Rows are points. To make a cloud, some directions were put in groups of two or more. Within a group, all points are equally far from the middle, so they leave a hole (a ring in 2 directions, a hollow ball in 3). The other directions are filled evenly. Then the cloud was stretched, turned, moved and blurred a little. Count the holes, and give their numbers of directions, smallest first.

Cloud:
[[-0.85 -0.47  2.28]
 [-0.32  0.40 -0.96]
 [ 0.88 -1.78 -3.04]
 [-0.49 -0.63 -0.07]
 [ 0.90  0.38  1.97]
 [-0.28 -4.02  1.53]
 [ 0.93 -1.78 -0.38]
 [ 0.86 -1.08  0.55]
 [ 0.22 -0.39 -0.33]
 [ 0.92 -0.83 -0.29]
 [ 0.51 -2.04 -0.63]
 [-1.24  0.84 -1.46]
 [ 0.51  1.10 -1.26]
 [-2.43 -1.59 -1.61]
 [ 2.98 -1.31  0.54]
 [-2.08 -3.37  0.04]
 [-1.47 -0.62 -0.99]
 [ 1.84 -2.04 -1.46]
 [-0.09  0.45  2.17]
 [ 1.56 -1.45 -1.40]
 [-0.11 -1.88 -2.66]
 [-0.21  0.56  2.47]]
Holes: 0

Cloud:
[[-1.45  2.38 -0.75 -1.64]
 [-0.98 -0.02  1.19  1.12]
 [ 0.83 -1.97  0.78  1.41]
 [-1.06 -0.74 -1.08 -2.69]
 [-1.28 -0.91 -0.20 -0.61]
 [-1.87 -1.04 -3.63  0.81]
 [ 0.90 -0.15 -0.10  0.89]
 [-0.82  0.74  0.60 -0.51]
 [ 1.21 -0.58  2.40 -2.20]
 [ 0.77  1.63 -0.37  1.57]
 [-0.01  0.35  1.61  1.15]
 [-0.14  1.59  1.83 -0.53]
 [ 0.45  0.53 -1.57 -2.61]
 [ 1.62  1.57 -1.42 -0.94]
 [-2.72 -0.92  1.35 -0.56]
 [-1.72  0.74 -1.50  0.80]
 [ 0.24  0.90  1.14 -1.49]
 [-1.19  2.68  1.55 -1.31]
 [-1.66  1.34 -0.32 -2.46]
 [-0.80  1.76 -1.51 -0.17]
 [ 1.45 -0.05 -1.94 -1.56]
 [-0.21  3.10 -2.01 -1.77]
 [ 1.16 -0.95 -1.99 -0.55]
 [-2.05  1.36  1.55 -0.48]
 [-1.43  2.92 -3.07  1.19]
 [ 1.43 -1.13 -0.19 -0.06]
 [ 2.11 -1.50 -2.32  0.62]
 [ 1.36  2.30  0.93  1.10]
 [-1.63  3.00  0.52  1.29]]
Holes: 0

Cloud (29 x 4):
[[ 1.32 -1.28  0.59 -0.58]
 [-3.22 -0.39 -0.47  1.60]
 [ 0.55 -1.67 -1.70  2.18]
 [ 0.39 -1.59 -0.83 -1.00]
 [ 0.07  3.08  0.01  0.76]
 [-1.16 -0.22  1.39  3.19]
 [-0.31  0.26  1.44 -1.43]
 [ 0.18 -0.99  2.19  0.16]
 [-1.13 -2.71 -0.19  0.69]
 [-0.49  0.63  1.81  2.99]
 [-0.64  2.38 -0.14 -0.71]
 [-1.22 -2.64 -0.60  1.19]
 [-1.82  0.66  0.70 -1.31]
 [-1.34  0.46  0.87 -1.55]
 [ 1.34 -0.78  1.58  0.09]
 [ 1.98 -0.27  0.10  2.32]
 [-3.02  0.28  0.33  2.35]
 [-0.29 -0.72 -0.44 -1.69]
 [ 1.49 -1.20  0.01  2.47]
 [-2.87  0.94  0.40  2.36]
 [-0.69  2.21  0.16  3.26]
 [-2.16 -1.90  0.56 -0.10]
 [ 1.25 -1.96  0.39  1.44]
 [ 0.59 -1.59 -1.16  2.63]
 [-2.68 -0.75  1.20 -0.02]
 [-2.37  2.32  0.19  0.67]
 [-2.34 -0.82 -0.75 -0.78]
 [ 0.36  0.25 -0.50 -1.64]
 [ 0.90  0.98 -2.04 -0.09]]
Holes: 1 (4)

Cloud, 53 rows:
[[ 1.00 -2.03 -2.17  1.12  0.71  0.86]
 [-0.17 -0.65 -0.36 -2.87 -0.54 -1.70]
 [-1.82 -0.62 -0.46 -0.12 -0.14  2.29]
 [-1.10  1.45  0.01 -3.02 -0.03 -0.13]
 [-0.34 -0.94  0.09 -2.43  1.86 -1.68]
 [-0.98  1.42 -1.87  0.60  1.70 -2.02]
 [-0.54 -2.04  0.83 -0.59  0.89  2.31]
 [ 2.42 -0.95 -0.19  2.26 -0.17 -1.82]
 [-0.31  2.19  0.76 -1.16 -1.89 -1.11]
 [-2.17 -1.27  1.48  0.92  1.41  0.91]
 [ 1.57 -1.58  0.46  2.82  1.28  0.47]
 [ 1.57 -1.24  1.07  1.78  2.86 -0.15]
 [-0.96  0.60 -1.37  0.27 -0.76 -2.94]
 [-0.59 -0.30 -0.85 -2.25  1.03 -2.37]
 [-1.55 -0.25 -2.27  0.69  2.10  0.02]
 [-0.76 -1.63 -1.88  0.23  1.92  1.19]
 [-1.17  0.45 -0.95  0.59  0.14 -3.21]
 [ 2.76 -0.41 -1.28 -0.01  1.67 -1.91]
 [-1.53  1.15  0.39  2.37  1.52  1.03]
 [ 1.37  2.74 -1.27 -1.80  0.73 -0.53]
 [-1.90 -1.64  1.82  1.45  0.53  0.24]
 [ 1.93 -0.86  1.87 -2.48  0.54  0.73]
 [-1.61  0.94  1.26  0.17 -1.70  0.90]
 [-1.32 -1.39  0.98 -0.31  2.89 -0.82]
 [-1.06  1.04 -1.30 -1.73  1.81 -1.81]
 [-0.87  1.90 -0.07 -0.14  2.61 -1.78]
 [ 1.39  1.82 -0.44 -0.40  2.74  1.48]
 [-0.60 -1.22 -2.27  0.77 -1.35 -0.60]
 [ 1.89 -1.35  0.27  2.96  0.13 -0.02]
 [ 1.25 -1.58 -1.06 -1.57 -0.31  1.82]
 [ 1.42  2.43 -0.67 -0.62  2.22 -1.52]
 [ 0.66  2.08  2.35 -0.39  2.35 -0.85]
 [-1.45  0.73 -1.13  0.93  2.10 -2.16]
 [ 1.55  0.70  1.16  0.32  1.48  2.87]
 [-1.31  1.48  0.70  0.99  2.03 -2.24]
 [ 0.50 -2.05 -1.98  1.69 -0.09 -0.85]
 [ 0.95 -1.56  0.82 -0.74 -0.96 -2.81]
 [ 1.18  2.57 -1.47 -1.01  1.94 -0.51]
 [ 1.90 -1.28 -0.68 -1.50 -1.45 -1.65]
 [ 2.35 -0.41 -1.39  0.19  2.23  1.39]
 [-2.31 -0.42  0.61  1.11  0.51  1.84]
 [ 3.02  1.05  0.09 -1.18  0.09 -2.14]
 [-2.10 -0.89 -0.39  1.45  2.02  0.87]
 [-0.94  1.37  0.36 -0.49 -1.82 -2.24]
 [ 1.83 -1.28  1.12 -1.41 -1.45 -1.68]
 [-2.04  0.88  1.62  1.44  1.09  1.33]
 [-0.06  1.87  1.45  0.20  2.11  2.19]
 [-0.50 -1.44 -2.37 -0.51  1.04  1.37]
 [ 0.11 -0.92 -1.03 -1.72 -1.70 -1.73]
 [-1.52 -1.10 -0.20 -0.62  2.95  0.58]
 [-1.43  1.01 -0.27  1.74 -0.91  1.44]
 [-0.75 -1.05  1.16 -2.87  0.92  0.28]
 [-0.53  2.34  0.93 -1.44  2.55  0.24]]
Holes: 2 (2, 4)

Cloud, 56 rows:
[[ 1.69 -1.19  0.89 -0.48  2.07 -2.15]
 [ 1.54 -1.26 -1.59 -0.34  0.84  0.51]
 [-1.29 -1.99  3.02  0.38  0.74 -0.51]
 [-2.35  0.46 -0.37 -0.77  1.73 -2.88]
 [-3.13  1.00 -1.23 -1.56 -0.54  0.75]
 [ 0.65  0.23  1.52 -1.96  0.19  2.54]
 [ 0.03  2.79  1.74 -2.08  1.97 -0.37]
 [-3.02  0.54  0.84 -0.55 -1.21  1.60]
 [ 2.12  0.29 -1.28  0.32  0.99 -1.00]
 [-1.18 -0.21  0.96  1.27 -0.85 -2.32]
 [ 0.19  1.52 -2.40  0.21  1.35 -0.22]
 [-2.75 -0.64  2.48 -1.92  0.08  0.67]
 [ 0.20  1.44  1.14  1.49  2.69 -1.34]
 [ 0.82 -1.27  0.56 -1.89  3.31 -0.02]
 [ 0.73  0.06  3.09 -2.23  1.06  1.00]
 [-1.53  0.75 -2.09  1.41  0.68 -0.28]
 [ 0.47  0.78  2.05 -1.85  1.03  2.40]
 [ 1.65 -1.40  0.03  0.55 -0.82  0.42]
 [-1.69 -0.18 -0.35  0.72  0.89 -2.98]
 [-1.91  0.24 -1.91  0.55  0.29 -2.00]
 [-2.59 -0.11  1.45  1.43 -0.07  1.65]
 [ 0.35 -0.75 -0.49 -2.98  0.96  1.65]
 [ 0.55  3.30  0.33 -0.64 -0.72  0.17]
 [-2.50  1.91  1.27 -1.18  1.17  1.93]
 [-2.49  0.84 -2.37 -0.76  0.06 -1.01]
 [ 0.36 -1.72 -0.76  0.13 -0.37 -2.13]
 [-0.08  1.49  1.34 -1.78  1.16  2.59]
 [ 1.22 -2.00  0.81  0.21  1.99  1.43]
 [-1.48  1.17 -0.14  2.10 -0.99 -0.37]
 [ 0.68  1.85  2.62  1.07  1.80 -0.44]
 [ 0.14 -1.12  1.25  0.57 -0.85 -2.34]
 [ 0.51  1.81  0.27  1.31 -0.47  1.65]
 [ 1.11  2.20  0.41 -0.33 -0.98  1.37]
 [-0.46 -1.60 -0.03 -3.18  0.82  1.26]
 [-3.36 -0.32 -0.88 -1.87  0.29  0.88]
 [-2.57 -0.22 -2.32 -0.07  0.37 -0.31]
 [ 0.19 -0.20  1.24 -3.43  0.96 -1.88]
 [ 0.52 -0.17 -0.21 -2.90 -0.52  1.60]
 [ 1.39  1.76 -1.05 -2.35  1.03 -1.31]
 [ 1.31 -1.24  3.01  0.02  1.56  0.80]
 [-2.38  1.61  1.69  0.01  0.38  2.24]
 [-0.62 -0.25 -0.94 -2.82 -0.98 -1.71]
 [ 0.33  1.94  0.44  1.82  1.48 -1.62]
 [-1.30 -3.10  1.00  0.31  1.20  0.35]
 [-1.47 -0.71 -1.78 -1.25 -0.18 -2.32]
 [-0.60 -1.05 -0.05 -2.21  1.14 -2.97]
 [ 0.29 -0.35  1.35 -2.96  0.75  2.02]
 [-0.89 -0.92  1.14  0.96 -0.07 -2.72]
 [ 0.52 -2.80  1.66  0.18  1.13  1.05]
 [ 2.31  0.91  0.98  0.41 -0.69 -0.50]
 [ 1.94 -0.79  0.55  0.44 -0.91 -1.04]
 [-1.96  1.83  0.57  0.50 -1.92 -0.57]
 [-3.01  0.80 -1.92 -1.25  0.13  0.46]
 [-0.68  1.60 -1.72  1.33  1.09 -1.43]
 [ 0.63 -2.59  2.04  0.15  1.13  1.08]
 [-2.24 -0.25  0.84  1.93  1.44  1.30]]
Holes: 3 (2, 2, 2)

Cloud:
[[ 1.05 -0.58 -0.95 -1.84  2.27 -1.49]
 [-1.67 -0.96  1.34  0.88 -1.52 -2.03]
 [ 1.38 -0.81  0.71  0.26 -1.21 -1.25]
 [ 0.38  0.41  0.26 -1.21  1.25  1.19]
 [-1.47 -0.80  1.59  1.05 -0.76 -0.76]
 [-0.60  0.57  0.09  0.87 -0.17 -2.07]
 [-1.30  0.42  1.91 -2.39 -0.19 -1.40]
 [ 0.89  1.38  2.55 -0.80 -2.02  0.98]
 [-2.30 -0.13 -0.24  0.82  2.08  1.07]
 [ 0.43 -1.03  3.35 -2.85 -1.81  1.72]
 [ 0.57  1.66  2.80  0.24  1.34  0.23]
 [-1.10 -0.82  3.75  0.46  0.76 -0.71]
 [-0.61 -0.81 -0.53 -0.27 -0.63  1.43]
 [ 0.38 -0.58  0.06 -0.81 -0.30 -1.80]
 [ 1.39  1.41  1.49  1.22  1.19 -0.80]
 [-1.54 -0.63  1.66 -0.26  0.86 -1.29]
 [ 0.22  0.63 -0.62  1.99  1.19 -0.58]
 [-1.58 -0.08  1.56  0.69  2.05  1.65]
 [-0.40 -0.93  2.79 -1.87  0.88 -1.46]
 [-1.55 -1.02  1.70 -0.70 -0.03  1.20]
 [-1.39  1.16  0.62 -0.45  1.77  0.03]
 [ 0.71 -1.64 -0.51 -1.31 -0.89 -0.69]
 [ 2.34 -1.80  1.41  0.83  0.67  1.74]
 [-1.03 -2.00  3.01  0.79 -0.50 -1.30]
 [-1.43 -0.33  3.01  1.14  2.04  0.53]
 [ 2.45 -1.52  0.35 -0.17  1.36 -2.35]
 [ 2.44 -0.82  1.78 -1.38 -1.16 -0.87]
 [-1.39  0.56 -0.51  0.47 -0.33  1.31]
 [-0.80 -2.44  0.88 -1.54  0.92  0.39]
 [ 1.56 -0.53  3.28 -1.67  1.13 -1.47]
 [ 1.08  0.81  1.36  0.60  2.21  1.15]
 [-0.53 -0.63  1.25 -0.78 -1.00 -0.67]
 [-1.10 -2.33 -0.27  0.02 -1.36  0.63]
 [-1.95  0.32  0.19 -0.92  0.20  0.82]
 [ 0.69 -1.32  1.62  0.03 -2.73 -1.90]
 [-0.46 -2.81  3.36  0.52  1.01  1.78]
 [-1.58 -1.08  2.65  1.53  1.84  1.16]
 [ 3.55  0.12  1.49 -2.13 -2.41 -1.64]
 [-1.59 -0.99  1.13  0.98  0.73  0.11]
 [ 1.27 -1.82  2.11 -0.64 -0.19 -2.31]
 [-0.43 -0.61  3.87 -2.03 -0.32  1.35]
 [-0.62 -1.54  4.26 -0.15  1.21 -1.70]
 [ 1.21  3.13  1.24 -1.52  2.56 -2.27]
 [ 0.18 -3.12  2.96 -0.07  0.07 -0.51]
 [ 0.11  1.71  0.41 -1.93  1.66  0.91]
 [ 1.89 -0.58  1.47 -1.98 -2.61  1.13]
 [ 1.14  1.98  1.44  2.55  0.11 -1.59]
 [-1.69 -0.77  1.78 -2.07  1.75  0.55]
 [ 1.15  2.60  0.61  0.19 -1.64  1.22]
 [-2.52  0.31  1.33  0.74 -1.16 -2.40]
 [-1.88 -0.37  2.04  0.76  1.80  0.69]]
Holes: 0

Cloud (88 x 8):
[[ 0.15  0.53 -0.72 -2.23  0.83  2.33 -3.50  1.78]
 [ 0.51  0.29  0.98 -1.76 -0.05  3.69  0.13 -1.69]
 [ 1.40 -1.29  1.27 -1.29  1.37  1.11  0.95 -1.47]
 [ 1.50  1.94  0.42  2.07 -0.59 -0.50 -1.08  0.87]
 [ 1.76  1.82 -0.87 -2.40 -0.34 -0.64 -0.90 -1.24]
 [-1.74  1.29 -1.24 -1.35 -1.47  1.92 -3.60  0.47]
 [ 0.33 -1.21 -1.85 -0.99  1.59 -1.03 -1.26 -1.73]
 [-1.69 -0.96 -0.24 -2.07  1.35 -0.63  1.26  0.66]
 [ 0.85  1.53 -0.45 -0.38 -1.22  2.93 -3.24  1.21]
 [-2.02  0.57  1.34 -2.04 -2.15  1.55 -1.58  1.09]
 [ 2.40  1.94 -1.34 -0.49  1.20 -0.29 -1.26  0.86]
 [-2.33  0.43 -0.80 -2.94  1.60  2.49 -0.31 -0.04]
 [-0.22 -1.18 -1.78 -2.25  1.52 -1.13 -1.28  0.74]
 [-0.55 -0.61 -0.45 -2.75 -1.11  0.52  0.71 -2.01]
 [ 0.54 -0.95 -0.76  1.96 -1.17  0.51  1.11  0.56]
 [ 1.24  1.12 -0.69  1.17  0.44  2.76  1.02 -0.04]
 [-1.42 -0.81 -1.58 -2.99 -0.05  2.30 -2.74 -0.66]
 [-1.06 -1.45  0.49 -2.54  1.32  0.96 -1.90 -2.45]
 [ 1.61  1.10  0.88 -0.12  1.87  2.95 -1.33  1.21]
 [-2.16 -1.59 -0.48 -1.34 -0.22 -0.89 -1.87 -2.04]
 [-1.13  3.49 -0.39  0.22 -0.81  1.01 -1.24 -1.54]
 [ 0.84 -1.10  2.50 -0.90  0.30  2.05  0.26 -1.87]
 [ 0.12  0.68  0.72 -1.64  1.96  3.39  0.55 -0.45]
 [-1.06 -0.43 -2.43  0.86 -1.37  1.07  0.80  0.41]
 [-1.25  2.19  1.75 -2.80  0.28  0.90  0.49 -0.85]
 [-1.93  1.47  2.03  0.31 -1.49  1.22  1.20  0.55]
 [-2.08 -0.63 -2.13  0.36  2.03  1.03 -1.79  0.08]
 [-0.06 -2.01  2.25  0.14 -0.46  1.46 -2.49 -0.67]
 [-0.28  1.43 -0.31 -3.42 -0.94  0.00 -0.03  1.70]
 [-3.29  0.63 -1.01  0.00 -1.81 -0.24 -0.49  0.26]
 [-1.24 -1.83  1.07  1.80  1.00  2.27  0.04 -0.22]
 [-0.29 -0.26  1.81 -3.32 -0.44  1.06  1.10  0.19]
 [-0.60  1.77 -0.65 -2.27  0.27  0.65 -2.07 -2.80]
 [-1.66 -1.80  0.29  1.09 -1.39  1.92 -1.26 -1.90]
 [ 0.67  2.94  0.21 -0.64 -1.27 -0.62  0.13  1.32]
 [ 0.83  0.78  0.10  2.37  0.91 -0.72  0.13  0.74]
 [ 1.81  0.54  1.28 -0.53  1.27  0.30 -3.53  0.11]
 [ 2.12 -0.95  1.35  0.50 -0.40  2.74  0.17  0.14]
 [ 2.79  0.79  0.32 -0.20  0.27 -0.66 -0.12  1.12]
 [ 2.02  2.78 -1.30 -1.06  0.88  0.80 -1.51  0.70]
 [-1.59 -0.69  0.14  1.39  0.01 -1.33 -1.96 -2.24]
 [-0.35  1.57  1.31 -1.16  0.02 -0.54 -2.78 -2.89]
 [ 0.72  1.58  1.79 -2.53  0.39  3.22 -0.66  0.39]
 [-1.73  2.58  0.06 -0.11  0.74  3.39 -0.71 -0.36]
 [ 0.15  2.23  0.83 -2.00  0.41  2.44  0.65 -1.61]
 [ 0.30  0.04 -0.43 -1.15  1.93  1.34 -1.17  3.03]
 [-2.11  0.78  2.62 -1.38 -1.05  0.86 -2.16 -1.01]
 [-0.66 -1.25  2.15 -1.19  1.63 -0.88 -0.98 -0.87]
 [-3.11 -0.21 -1.59 -0.61 -0.44  0.69 -3.25 -0.32]
 [-0.19 -1.22 -0.22  2.02 -1.30  1.20  1.21 -0.07]
 [ 0.88 -0.28  0.16 -1.51 -0.56 -0.40  1.12  2.26]
 [ 0.91  1.96 -0.03 -2.82 -1.40  1.60  0.27  0.74]
 [-0.02  0.68 -2.45 -1.31  0.25 -1.41  0.60  0.48]
 [-1.85  0.31 -2.57  0.13 -1.64  1.50 -2.19  1.27]
 [-0.30  0.24 -0.22 -0.97  0.24 -0.11 -1.25  3.40]
 [ 0.33  0.41 -0.77  0.13 -0.70  3.80 -1.72 -1.86]
 [ 0.12  2.08 -0.96 -2.69 -1.26 -1.18 -0.71 -0.09]
 [-0.25  2.19  1.58 -1.76  0.95 -1.42 -1.43 -1.05]
 [-1.36  0.21  0.19 -2.16  1.16 -2.03 -1.03 -1.60]
 [-2.38  0.59 -0.79 -0.24 -0.12  0.76  1.48  2.19]
 [ 1.14  0.03 -0.77 -3.78  0.86  2.05 -0.66  0.50]
 [-0.10 -1.26 -0.12  0.01  0.06  0.90 -3.52 -2.77]
 [ 0.93  0.68 -1.79 -3.21 -0.90  0.75 -1.55  1.33]
 [ 2.05  0.20 -1.02 -0.70 -0.10  1.45 -2.20 -2.48]
 [ 2.72  0.19 -1.61 -1.24  0.92  1.38 -1.93  1.02]
 [-1.50  0.71  0.96 -2.37 -2.19  2.86 -1.31 -0.54]
 [ 0.44 -2.96 -0.85  0.20  0.43  1.11 -0.07  1.15]
 [-1.40  2.72 -1.05 -1.63 -1.32 -1.02 -1.72 -0.63]
 [ 1.32  1.47 -0.56 -1.81 -1.18  2.12 -2.04 -1.88]
 [-0.72  0.23  0.70 -0.06 -0.51  1.38  2.86  0.37]
 [ 0.32  2.53  0.71  0.92  0.38  0.57 -2.46  1.87]
 [-1.83 -1.91 -0.87 -2.20 -1.66  0.36 -1.47  0.59]
 [ 0.86 -0.56  1.06 -1.62 -0.57 -1.82  0.50 -0.64]
 [ 0.34  1.00  1.86 -2.11 -1.20 -0.39  1.22 -0.34]
 [ 0.85  0.59  1.32 -0.82  0.46 -0.89 -1.71  2.09]
 [ 1.15 -1.43  1.66 -0.48  1.56  0.04 -0.95 -2.28]
 [-2.03  0.51 -1.84 -0.11  0.30 -1.08 -2.48  1.44]
 [-0.95 -0.66  2.75 -1.85  0.79  2.26 -2.37 -0.36]
 [-1.15  1.07 -1.90  1.36  0.84 -1.13 -2.11  0.82]
 [-1.42 -0.94  1.60 -0.01 -1.90  0.51  1.25 -1.13]
 [-1.48  0.80 -2.61  1.20  1.03 -0.48 -0.87  0.50]
 [-2.10 -2.24 -1.54 -1.98 -0.63  0.11 -0.69  0.90]
 [-0.64 -1.07  1.25 -3.15 -0.31  3.33 -0.50  0.26]
 [-2.18  0.10  0.99 -1.85 -2.07  3.25 -0.91  0.41]
 [ 0.16 -1.71  0.80 -0.87  1.70 -0.90 -1.53 -2.19]
 [-1.49 -0.68 -0.99 -2.40 -1.74  0.36  1.12 -0.46]
 [-2.69  2.10  0.93 -1.42 -0.84 -0.43 -1.29  1.08]
 [-0.33  0.10  2.34  0.16  0.50  1.17 -3.07 -2.49]]
Holes: 1 (8)
